Every row gives one point. The last column is the point's height on a tilted bowl or saddle (a function of degree 2), plus a little noise. Count its main directions that bend up, bend down and stay straight.
In the rows, 100 means zero.

Points, 11 rows:
56  69  28
5  114  53
105  53  101
158  60  109
31  128  173
70  159  169
128  113  101
121  94  143
144  69  125
54  96  124
86  74  123
Directions: 0 up, 1 down, 1 straight

Points:
76  93  103  109
166  138  69  68
89  118  90  115
115  5  86  5
131  82  86  95
87  71  70  96
86  27  83  52
130  90  94  101
137  107  112  96
96  85  149  70
154  118  89  89
109  82  133  85
118  91  117  99
64  156  142  58
171  120  106  66
Directions: 0 up, 3 down, 0 straight

Points (22 x 5):
77  176  137  57  159
83  24  61  122  111
72  67  126  162  98
99  136  106  89  126
96  126  103  128  121
75  67  52  87  139
131  114  79  45  147
50  94  61  105  136
133  123  130  154  143
105  113  81  143  121
15  87  73  90  164
110  84  85  98  115
51  155  104  97  150
81  123  56  116  140
87  162  79  78  147
102  72  115  140  98
123  102  195  72  194
39  97  50  106  151
50  160  64  80  168
87  99  101  136  107
120  149  124  150  154
80  110  102  78  123
Directions: 3 up, 0 down, 1 straight

Points, 41 rows:
107  112  112  96  75  90  113
71  67  97  138  79  58  126
114  133  112  5  115  125  103
82  63  118  88  132  129  110
125  62  93  96  141  89  121
159  92  119  86  144  109  134
137  105  77  72  42  125  94
49  132  107  64  84  77  73
149  155  100  59  178  136  195
85  84  84  125  174  81  95
98  106  73  52  78  101  103
92  118  72  143  54  97  102
52  96  62  43  136  65  74
55  96  81  126  96  98  101
86  92  68  79  118  141  124
33  40  128  89  106  72  95
156  81  74  74  93  58  95
105  100  50  86  99  70  105
22  114  120  137  122  84  62
136  102  95  70  99  66  106
103  131  82  126  103  48  101
95  101  34  106  62  194  56
105  78  108  138  128  110  107
92  121  127  73  66  86  96
85  162  91  101  100  81  97
90  116  107  132  120  94  105
94  108  68  132  100  138  104
152  69  51  107  67  53  81
130  126  130  101  83  105  113
135  86  59  63  119  81  117
83  99  159  108  69  77  93
125  63  153  40  78  84  64
73  59  66  60  166  127  134
87  66  132  79  101  82  99
148  142  113  152  84  131  112
101  150  117  54  159  143  139
122  88  114  115  44  79  110
110  99  95  89  54  95  108
112  103  80  138  151  89  105
88  63  108  60  60  103  96
81  89  98  96  94  101  112
Directions: 1 up, 4 down, 1 straight

Points (62 x 9):
135  135  113  89  83  104  77  155  118
140  145  99  162  84  94  95  129  100
91  69  132  110  122  144  112  95  122
86  92  66  133  82  109  141  82  123
81  71  141  69  83  114  89  149  150
86  48  139  94  79  98  69  108  146
102  75  47  112  117  169  108  39  187
88  122  74  67  114  74  119  66  122
109  85  52  44  67  110  146  116  159
100  129  68  77  82  151  68  94  111
90  93  95  102  86  65  84  67  122
112  60  118  41  152  64  133  99  184
74  103  69  83  67  44  83  57  141
79  106  64  122  89  67  56  88  124
120  107  106  132  96  119  172  154  120
70  102  98  96  127  76  62  101  128
110  94  115  128  106  116  96  69  101
85  108  103  103  119  79  61  91  113
107  122  114  58  140  95  58  72  129
132  52  151  97  144  55  127  98  152
43  121  42  136  93  119  148  80  140
141  89  78  89  133  120  86  134  129
109  41  113  75  118  146  117  117  151
136  55  96  116  162  107  141  73  149
57  109  183  125  125  118  100  128  145
59  86  72  146  93  81  135  95  133
104  105  133  114  119  106  105  81  98
112  106  76  79  103  80  86  171  145
111  54  60  179  131  72  131  141  174
80  81  187  74  76  74  156  114  188
142  97  169  70  195  99  50  153  193
23  72  90  113  59  29  42  94  195
118  93  64  154  79  117  85  61  124
94  96  94  136  77  109  48  102  96
86  142  82  93  179  124  89  65  141
99  93  54  123  103  98  92  93  117
106  92  108  90  110  63  100  72  121
161  74  105  60  103  72  103  79  156
105  157  62  86  82  115  89  38  134
105  105  139  68  89  81  111  94  118
112  65  60  77  118  97  115  112  151
123  92  114  87  79  99  89  106  111
69  118  141  106  82  72  75  88  112
91  94  79  135  135  73  58  43  154
140  114  133  112  70  110  71  139  111
95  154  92  58  68  92  22  50  140
56  38  85  104  100  101  72  102  158
113  98  105  65  128  87  57  121  140
121  86  161  81  65  163  117  96  158
82  105  134  140  59  99  98  67  113
70  98  40  132  164  123  81  84  164
32  106  62  40  80  105  115  153  138
99  105  96  108  109  52  87  48  128
101  91  69  91  71  80  136  60  142
103  104  112  105  153  149  143  74  136
108  73  86  72  102  111  70  65  141
102  115  116  75  68  61  84  132  124
102  89  49  82  148  113  123  135  153
44  99  95  109  93  135  172  106  146
111  129  124  121  92  47  58  102  117
116  72  19  118  85  116  92  111  145
86  86  127  61  85  85  93  92  132
Directions: 6 up, 0 down, 2 straight

Points:
95  122  109  73  113  91  124  67  144
129  85  78  73  158  92  87  105  146
95  118  77  151  72  142  86  97  79
87  116  119  67  104  82  76  92  105
124  114  97  122  103  69  138  108  141
81  78  140  86  55  87  92  122  100
129  87  84  99  104  96  110  98  111
77  100  145  104  92  57  126  66  164
161  75  93  121  121  89  102  75  160
76  109  94  109  65  94  93  101  95
67  122  69  76  117  120  145  108  66
92  92  67  97  89  112  138  60  100
132  110  112  142  94  104  63  124  105
73  78  123  120  78  93  102  93  114
99  73  80  136  84  110  80  101  87
138  99  135  87  72  87  87  128  107
100  130  91  86  122  79  98  72  123
125  152  71  102  82  131  105  97  111
124  106  107  99  118  108  142  65  177
72  126  70  130  133  83  84  118  78
113  53  75  87  92  40  140  139  39
103  126  127  118  105  89  123  101  151
80  96  86  115  121  97  106  114  83
95  78  84  110  35  100  126  95  90
92  116  126  61  76  79  115  95  118
114  73  96  104  77  114  135  114  101
90  72  90  122  85  94  105  110  83
101  111  90  92  112  115  135  96  116
103  97  76  81  109  105  95  113  84
94  87  93  149  79  98  111  119  93
91  131  91  81  142  81  86  81  116
91  71  112  111  110  140  123  99  133
118  100  106  95  45  104  92  127  108
91  138  119  97  108  98  105  115  136
104  83  86  82  91  76  195  128  62
101  100  90  92  92  94  122  110  93
115  87  91  80  84  125  104  91  107
86  41  102  118  105  84  112  83  117
88  137  94  103  99  72  108  94  122
108  69  95  91  83  123  106  99  103
102  89  107  96  42  98  114  77  116
103  82  59  76  106  133  105  61  95
81  102  105  123  86  109  136  103  106
116  82  114  42  124  129  62  82  118
106  120  117  165  115  58  129  60  195
149  142  145  126  99  108  113  126  168
110  117  55  103  100  133  119  106  77
61  111  149  101  93  127  56  113  155
86  119  120  79  79  105  95  89  116
98  102  85  140  96  76  157  122  94
156  83  79  72  112  88  94  119  124
114  64  135  123  121  76  93  77  160
92  84  123  123  76  131  82  111  130
89  114  78  109  51  107  60  92  97
94  83  93  125  96  126  82  55  99
96  49  137  147  99  108  115  105  163
92  65  118  87  75  79  142  139  55
107  89  87  122  114  114  101  103  96
99  102  112  65  115  128  98  117  124
108  83  129  79  96  60  110  112  105
126  51  91  55  68  145  104  126  121
97  79  67  138  61  61  110  66  113
133  77  83  129  129  96  105  109  125
154  99  106  87  113  139  66  117  122
58  57  115  122  98  102  112  105  101
116  79  103  66  114  123  80  92  114
26  74  94  107  129  105  116  123  51
103  98  81  133  103  83  130  88  109
119  93  101  92  118  76  112  102  126
106  94  78  79  112  85  106  122  89
92  80  118  57  122  106  44  125  115
95  69  95  114  114  117  86  135  106
Directions: 5 up, 2 down, 1 straight

Points, 65 rows:
109  103  79  111  83  107  137  105  103
23  138  116  76  96  111  119  120  109
181  125  75  31  97  117  149  87  168
105  113  104  133  147  109  107  142  125
57  56  122  82  93  124  146  98  117
137  27  67  125  121  25  85  90  195
78  159  116  118  122  86  113  101  106
134  100  119  110  42  125  126  141  105
100  126  84  98  85  101  79  97  98
89  78  128  115  5  82  120  41  121
91  87  78  74  95  62  66  88  124
116  79  117  82  74  118  137  95  106
64  53  90  106  102  64  93  102  125
88  34  74  61  82  116  89  105  140
128  107  106  120  113  163  88  69  126
29  100  113  96  52  86  131  100  89
83  58  131  68  58  84  126  61  120
102  106  124  96  103  47  98  76  118
95  123  114  102  61  65  132  142  94
74  98  91  126  99  115  84  136  106
99  99  117  68  132  61  105  133  134
106  133  115  72  114  103  79  112  111
84  119  75  88  102  128  48  193  158
105  112  115  108  107  120  101  161  115
116  115  104  154  81  144  184  131  136
89  94  59  151  78  68  103  145  120
91  61  96  82  55  101  79  72  116
44  94  129  84  107  85  103  84  108
96  79  127  86  64  129  118  110  95
128  75  106  92  56  128  121  100  108
112  149  89  92  71  80  44  126  120
108  94  147  107  100  52  97  73  123
135  97  108  114  134  78  128  62  132
76  102  106  89  89  120  80  59  108
59  135  140  127  96  148  75  85  116
107  78  104  66  132  30  127  112  162
88  108  112  66  135  125  141  114  124
108  90  78  85  127  115  80  130  122
80  61  66  100  92  145  88  88  128
57  96  101  88  78  18  93  58  136
128  116  103  98  107  92  90  42  120
75  73  49  35  60  77  71  83  156
65  119  111  104  85  124  83  90  96
141  95  64  92  115  40  84  142  159
65  76  168  74  94  140  79  120  115
136  77  105  121  94  66  101  83  127
103  76  58  69  119  101  117  22  152
94  100  125  76  68  95  98  103  95
72  120  120  80  105  78  132  102  105
68  70  80  87  97  128  130  85  119
67  160  98  125  114  82  78  156  115
103  55  164  97  104  145  54  118  137
73  84  52  79  159  83  80  133  149
132  62  141  87  112  121  124  74  132
99  91  170  112  74  93  88  116  104
122  91  149  66  112  113  55  96  130
107  86  102  100  71  73  70  67  115
75  135  125  112  133  123  93  49  119
149  60  36  62  103  46  51  59  194
94  123  96  75  117  102  80  97  106
103  102  120  109  69  35  95  127  113
81  104  109  99  114  102  82  111  101
115  94  101  73  90  66  88  99  117
135  118  91  106  114  68  56  121  128
77  128  111  105  79  172  97  119  110
Directions: 7 up, 0 down, 1 straight

Points, 76 rows:
99  115  83  105  65  95  73  83  114
130  156  80  136  111  90  105  102  73
130  98  116  101  88  117  96  89  92
112  136  97  86  86  92  83  137  108
102  105  137  122  158  114  49  83  139
76  102  132  93  97  87  120  34  104
91  136  132  97  58  89  68  76  113
123  155  87  102  75  118  161  60  71
118  111  84  105  124  143  102  144  109
90  107  130  83  137  102  130  84  95
118  59  133  118  126  115  73  157  106
96  84  143  107  29  141  93  126  89
101  64  96  125  89  119  99  65  90
120  49  115  75  73  88  117  115  82
132  69  104  134  108  42  57  153  119
133  137  78  64  112  97  85  135  115
172  70  113  95  110  120  128  66  71
41  128  109  139  86  118  115  88  109
106  66  136  142  142  135  96  178  104
122  119  83  35  125  106  97  127  107
62  77  70  69  85  78  134  110  91
135  110  54  89  123  96  95  93  85
120  107  140  104  90  143  67  27  129
165  130  141  106  97  72  115  122  70
121  104  97  90  54  78  125  96  86
138  64  126  42  64  82  127  89  100
93  109  142  105  87  123  79  32  121
150  117  96  27  128  88  103  80  114
92  161  110  179  157  96  169  103  68
104  120  89  120  95  102  114  94  83
135  63  106  64  77  97  72  132  113
66  45  128  118  115  111  131  92  78
117  102  185  106  93  82  140  119  41
125  112  90  62  56  88  134  96  96
91  98  127  33  98  103  90  160  84
106  99  100  125  93  56  89  192  103
113  87  118  90  58  80  55  147  111
128  136  132  177  87  46  139  107  5
137  114  80  118  97  157  124  109  87
125  98  105  145  95  101  153  111  49
87  74  107  111  102  134  94  142  99
63  67  102  99  134  78  55  139  123
111  97  98  107  69  47  92  66  97
111  76  104  60  155  57  121  127  106
68  102  138  130  78  97  115  105  72
103  91  14  133  94  102  105  117  100
92  76  89  97  134  127  103  78  93
115  56  131  112  171  103  163  96  79
158  69  37  111  120  93  95  129  91
94  86  35  56  136  112  65  92  91
74  95  115  146  91  157  121  70  99
108  88  92  76  77  147  158  113  89
90  39  112  78  71  135  128  73  91
139  111  101  108  72  143  97  124  102
130  80  102  103  138  70  96  83  92
83  47  87  91  74  100  105  140  88
104  73  93  60  48  117  123  121  95
124  140  105  108  98  105  56  85  115
103  67  125  85  132  88  91  117  99
88  81  103  58  116  107  44  94  125
64  129  119  81  60  76  117  157  73
127  104  102  52  140  146  118  135  105
151  83  46  120  81  24  113  128  99
128  89  111  129  86  136  73  110  105
143  95  85  83  74  119  93  107  105
97  157  101  158  96  114  67  142  115
64  45  92  118  101  54  71  77  123
73  107  99  75  91  143  112  45  113
95  119  90  145  85  84  84  130  99
129  165  114  110  76  56  93  53  80
5  93  83  80  48  114  70  42  161
108  91  68  132  84  80  126  75  72
59  125  87  89  107  71  78  119  118
94  97  69  128  117  68  103  65  88
95  149  162  115  85  142  43  145  123
116  161  88  100  109  93  130  119  89
Directions: 5 up, 2 down, 1 straight
